Each row is a point. A path goes straight from each point to the next, and from the last back to the first. The post is the endless flat space through its rows: a point in 2 columns, a line in 3, a plane in 4, and so on, so that a path can go around it. Count how often the path circles the post. Going back the other way cancels.

Post (2 x 3):
[[-2.2 -4.6  2.1]
 [ 2.5  4.0  1.0]]
Path, 22 rows:
[[  3.1  -0.1  -2.1]
 [  1.0   0.5  -4.4]
 [  5.0   2.3  -1.4]
 [ -2.1   4.4  -3.8]
 [ -2.5   1.2   1.0]
 [  1.8   4.4   8.7]
 [  0.9  -3.4   2.9]
 [  3.4  -1.9  -1.2]
 [  3.5  -4.3   3.6]
 [  3.8   4.5   7.1]
 [  0.5  -1.6   9.0]
 [  2.4 -11.0   5.6]
 [ -0.8  -7.6  -1.7]
 [ -5.0  -2.1  -1.8]
 [ -4.2   2.6   3.4]
 [ -5.7  -1.1  -3.2]
 [ -1.2  -1.9  -2.7]
 [ -5.1  -4.4   1.0]
 [  3.3   9.4   4.8]
 [  6.3   1.3   5.5]
 [  2.2  -2.1   9.2]
 [ -0.4  -6.3   3.1]]
Times around: 2

Post (3 x 4):
[[ 2.9 -3.9 -1.0 -5.0]
 [ 0.5  0.3  1.3  5.6]
 [-0.5 -2.7  2.0 -1.6]]
Path:
[[  1.5  -3.4  -1.8 -11.6]
 [ -1.1   1.8   6.6   0.4]
 [  8.0  -3.5  -0.5  -3.2]
 [  6.1  -6.5   1.3   0.0]
 [ -4.0  -8.6  -0.4  -2.7]
 [ -1.7  -7.1   0.2 -11.7]
 [  2.8   5.3  -1.8   3.9]
 [  5.7   3.1   2.5  -1.8]
 [  4.8  -1.7   4.7   4.8]
 [  1.9  -5.6  -0.2   5.1]
 [ -0.4  -4.9  -4.6   0.8]
 [  2.5  -1.8  -5.8  -1.9]
 [ -0.9  -5.2   0.9  -1.5]
 [ -4.0  -4.7   7.6  -0.2]
 [ -0.6  -2.0   5.0   0.5]
 [ -1.9   0.2   4.7  -7.0]
 [ -2.9   0.1   0.2  -1.2]
 [  1.7  -4.7  -3.5  -4.1]
 [ -2.8 -10.3   4.7  -4.5]
 [  3.4  -4.0   6.1   1.5]
 [  7.4   1.8  -1.5   4.2]
 [  0.2   1.8   1.3   0.6]
 [ -7.5  -5.8   5.5  -9.8]
 [  1.9  -4.2  -3.7   2.5]
 [  2.0  -6.6  -0.1  -6.0]
 [  0.9  -4.1   4.6  -5.7]
 [  7.0   4.0   2.4   1.5]
 [ -0.1  -0.1  -1.4  -4.0]
 [ -1.3  -1.4  -6.2   2.2]
 [  0.0  -4.6  -2.5   6.9]
 [ -1.4  -4.2  -3.9  -0.4]]
Times around: 1

Post:
[[-4.3 -8.4  7.1  0.5 -2.1 -5.0]
 [-2.3 -2.3  1.4  0.7 -0.5  0.2]
 [ 1.8  1.8  0.9 -2.0 -3.6 -1.5]
 [ 2.3 -0.5 -0.4  4.0  3.1  1.0]
 [ 1.0 -2.6  5.4 -5.8 -0.8  1.4]]
Path, 29 rows:
[[ -0.6  -7.6  -1.6   4.2   3.4  -2.6]
 [ -2.5  -2.5   5.3  -8.3  -2.9  -2.2]
 [  0.7  -1.3   3.8   0.1   5.3   0.2]
 [ -2.9  -2.7  -1.4   2.0   2.5   1.6]
 [  0.3  -7.4  -2.1   5.0   3.8   3.3]
 [ -1.8 -11.8  11.0  -2.6  -0.6   0.8]
 [  3.1  -3.0  11.8  -0.6  -9.8  -9.8]
 [  1.1  -1.5   3.4  -6.0   0.3   6.3]
 [  5.7   1.2  -1.2  -4.5  -4.1  -0.1]
 [ -1.2  -0.2  -1.5  -1.5  -2.8  -2.9]
 [  0.9  -3.7   9.7  -5.6  -5.5  -8.6]
 [ -3.8  -3.7   7.1   2.6   2.1  -4.8]
 [ -0.7   2.5  -3.2  -0.3   1.7   2.8]
 [  0.8  -3.8  -1.5   5.0   4.5  -0.1]
 [  0.8  -4.1   7.1  -8.1  -0.6  -1.4]
 [ -3.0   0.4   1.6   4.5  -0.4  -6.0]
 [  0.3  -1.0   4.7   0.6  -1.0   0.8]
 [ -3.2  -6.1   4.8  -0.1  -2.5  -0.7]
 [  5.4  -7.5   8.4  -3.2   0.5   0.8]
 [ -0.4  -3.1   4.6   1.4   0.9   2.1]
 [  6.5  -4.6  10.4   1.5   5.5  -2.8]
 [ -0.3  -3.5   5.8  -6.3   4.3  -0.8]
 [  0.8   0.2   0.7  -4.5  -2.6  -1.0]
 [  1.9  -4.0  -2.9   5.1   2.6   1.9]
 [  4.9  -1.5   1.5  -5.1  -5.1  -5.9]
 [ -4.2  -8.5   3.7   0.5   5.0  -1.4]
 [ -4.0   2.2   2.1   2.4  -2.2  -5.9]
 [  1.4   1.8   4.5  -4.3  -6.8  -6.7]
 [  4.7   3.1   0.1 -11.4   0.7   4.1]]
Times around: 0

Post, 7 rows:
[[-0.4  0.6 -2.8  2.5  4.0 -4.3  0.2 -1.1]
 [ 2.7  2.7  2.0 -0.9  2.7 -5.9 -3.7  4.0]
 [-0.9  1.5  5.7  0.8 -1.2  1.7  3.5 -3.9]
 [-5.7  3.0  2.0  4.1  5.1  4.5 -3.9 -4.0]
 [ 2.1 -1.7 -2.9 -0.4 -0.5 -7.1 -1.0  8.5]
 [ 3.2  0.7 -5.3  6.1 -0.5 -2.6  2.8  0.2]
 [-1.6  1.4  5.2 -3.4  0.8  0.0 -8.5 -5.8]]
Path, 25 rows:
[[ -7.0   0.2   1.3   3.3   3.5   0.1   3.8  -0.6]
 [ -2.1  -1.7   1.8   1.5  -6.1  -1.6  -4.5  -6.5]
 [ -7.5   0.6   4.7   6.3   7.5   1.8  -8.6  -2.0]
 [ -4.5   5.9   0.6   9.7   2.8  -0.1   0.4  -0.8]
 [  6.4   4.3  -4.2   0.7  -6.8  -2.9  -0.5  -0.4]
 [  0.9  -1.0  -6.7  -2.2   5.8  -3.2  -5.4   2.6]
 [ -1.1   0.9  -0.5   4.6   4.9  -0.9   2.2   6.2]
 [ -4.8   4.1   7.5   9.6   6.1   5.4   1.6  -4.1]
 [ -2.4  -6.6  -1.3   0.7  -0.6  -5.6  -3.0  -6.7]
 [ -1.2   5.7   5.5   1.3   5.5  -6.9 -11.1  -4.0]
 [  5.1   0.5  -3.7   5.1  -8.0  -0.9   5.2   3.7]
 [  3.2   3.0  -1.1  -1.1  -1.0   1.4   2.0   8.7]
 [  0.6   0.5   6.1  -1.0  -0.5   6.9  -4.9   7.4]
 [  0.4   1.2   2.5  -3.8   5.0  -6.5   3.9   6.3]
 [  7.5  -1.4  -3.7   2.1   1.4  -5.7  -1.1   3.0]
 [ -2.2   2.7   1.9   6.6   7.6   0.5  -0.2   4.5]
 [  2.7   3.6   3.9   1.3   2.1   2.3  -0.7   0.8]
 [  1.6   4.7   6.5   0.2   5.4  -0.1   0.3  -0.7]
 [  3.6   0.8   2.7   5.3  -2.9   2.2  -0.3   1.9]
 [  1.4  -0.6   1.8   3.5  -1.9  -8.2  -0.4   1.8]
 [ -1.7  -3.4  -7.5   0.3  -1.1  -6.1   0.7  -3.1]
 [ -2.4  -1.2  -3.7  -5.5   1.5  -1.6  -7.6  -3.1]
 [  2.5   3.5   3.9  -2.6   8.9  -4.7   6.3   2.1]
 [  4.7   0.9   0.9   5.6   4.8  -6.0   5.0   7.7]
 [ -1.8  -3.6  -3.9  -3.1   1.5  -7.3 -12.1  -3.8]]
Times around: 3

Post, 10 rows:
[[ 2.6  5.7  1.5 -2.1  1.0  1.7 -1.0 -2.8  1.8 -3.4 -3.2]
 [ 2.7  0.1 -1.4  6.3  4.5  0.6 -3.9 -2.8 -3.7 -0.8  1.8]
 [-7.0  3.7  1.7 -2.0 -4.8 -2.3  4.9  4.5  6.4  2.1 -1.2]
 [-4.3  1.9  1.4 -2.4 -2.4  0.8  7.2 -0.1  1.4 -2.9  1.6]
 [-4.6 -2.4  4.7  1.8 -1.3  0.4  2.9  7.3 -3.4  3.2  0.6]
 [-2.1  1.1 -3.4 -3.7  2.3 -3.1  4.7  3.9  2.7 -4.8 -1.7]
 [ 5.8  1.6 -6.7 -1.0 -1.3  2.4 -3.4 -4.6 -2.4 -1.9 -2.3]
 [ 9.5 -0.1 -1.7  0.6  3.2 -0.1 -0.8 -3.1 -3.5  0.0  2.3]
 [ 2.7  1.1 -3.3 -3.6  2.0  5.3 -1.1 -2.5  2.0  0.1  0.8]
 [-6.0 -4.9  1.2 -3.0 -5.3 -1.0  5.0  3.2  8.1 -1.9 -5.0]]
Path, 26 rows:
[[  3.8   3.7  -5.9  -3.6   5.1   1.8  -3.1  -2.5   0.5  -9.2   0.0]
 [  0.0   3.2   9.1   0.5  -0.5   3.2   5.9  -1.2   3.4  -1.8   2.5]
 [ -2.5  -6.6  -0.1  -5.3  -8.0   4.6   9.3   0.8   6.1   6.7   0.8]
 [  0.3  -8.7   5.2  -0.2  -2.4   2.0   3.1   0.8   2.7   5.9   0.9]
 [  7.3   4.7   2.4  -1.2   0.3 -13.3  -1.4   0.1   3.3  -4.2  -7.0]
 [ -2.6   6.4   4.5   1.7  -4.0   8.0  -1.8  -4.2  -3.6  -1.5   4.0]
 [  3.8  -0.2  -0.7  -1.0   2.6   1.0  -0.9   4.2   1.0  -6.3  -4.8]
 [ -1.2   8.9  -1.4  -3.9  -2.2   1.4   2.6  -1.4   2.8  -3.8   4.8]
 [ -6.4   2.3   3.8  -3.2   0.5  -2.2   1.9   8.5   4.8   2.7  -0.3]
 [ -1.5   0.6   3.2   0.4   5.5   1.0   3.7  -1.2   3.4  -6.4   3.1]
 [  2.1   7.0  -7.7   0.4  -2.2   5.8  -0.9  -6.4   0.6  -8.3  -2.4]
 [  5.3   0.2   0.0  -3.9   2.1   3.4   4.0   3.8   4.0  -0.2  -0.1]
 [  4.2   5.2  -6.2  -1.6  -1.6   9.3  -3.8  -5.2   2.0   1.0  -7.7]
 [ -0.3 -11.6   5.2   2.4   3.5   9.8  -1.3   3.8   0.6  -5.4   1.3]
 [  2.6  -3.5  -3.3  -6.7  -6.7   5.4   7.5  -1.5   0.1  -3.8   3.9]
 [ -1.8  -2.6  -7.1   3.0   7.9   0.1   2.2   5.7   1.2  -2.3   0.6]
 [ -5.7  -1.3  -8.0   1.9   0.0   2.8  -1.9   1.9  -2.7   1.0  -2.3]
 [  1.1  12.0   7.2  -0.7   4.6  -7.6   1.1   3.3  -2.8  -2.0  -2.7]
 [  0.6   9.1  -4.9   1.1   4.3  -5.2  -3.9  -8.9   0.7 -10.7  -3.3]
 [  0.2  -4.3  -6.8  -6.3   3.6  -1.4   1.6   2.7   3.2   3.1  -1.6]
 [ -2.4   4.7  -4.2  -9.0  -1.2   0.2   6.0  -7.1   2.3  -8.3   1.4]
 [ -2.0  -0.5   6.2  -0.2   6.4  -2.3   2.8   2.4   2.4  -6.8   6.8]
 [  0.6  -6.2  -3.0   1.7  -6.1   6.6   2.6   3.2  -1.7   3.5   4.9]
 [ -1.5  -4.1  -3.3   1.6   0.1   2.9   6.5   1.9   0.4  -0.7   0.0]
 [  2.0   5.0  -1.5   0.2   0.2   4.9   4.1  -8.4   6.0  -5.4   3.1]
 [ -2.9 -10.3   0.2   5.8   2.0   3.5  -2.7   5.3   0.7   1.8   3.2]]
Times around: 2
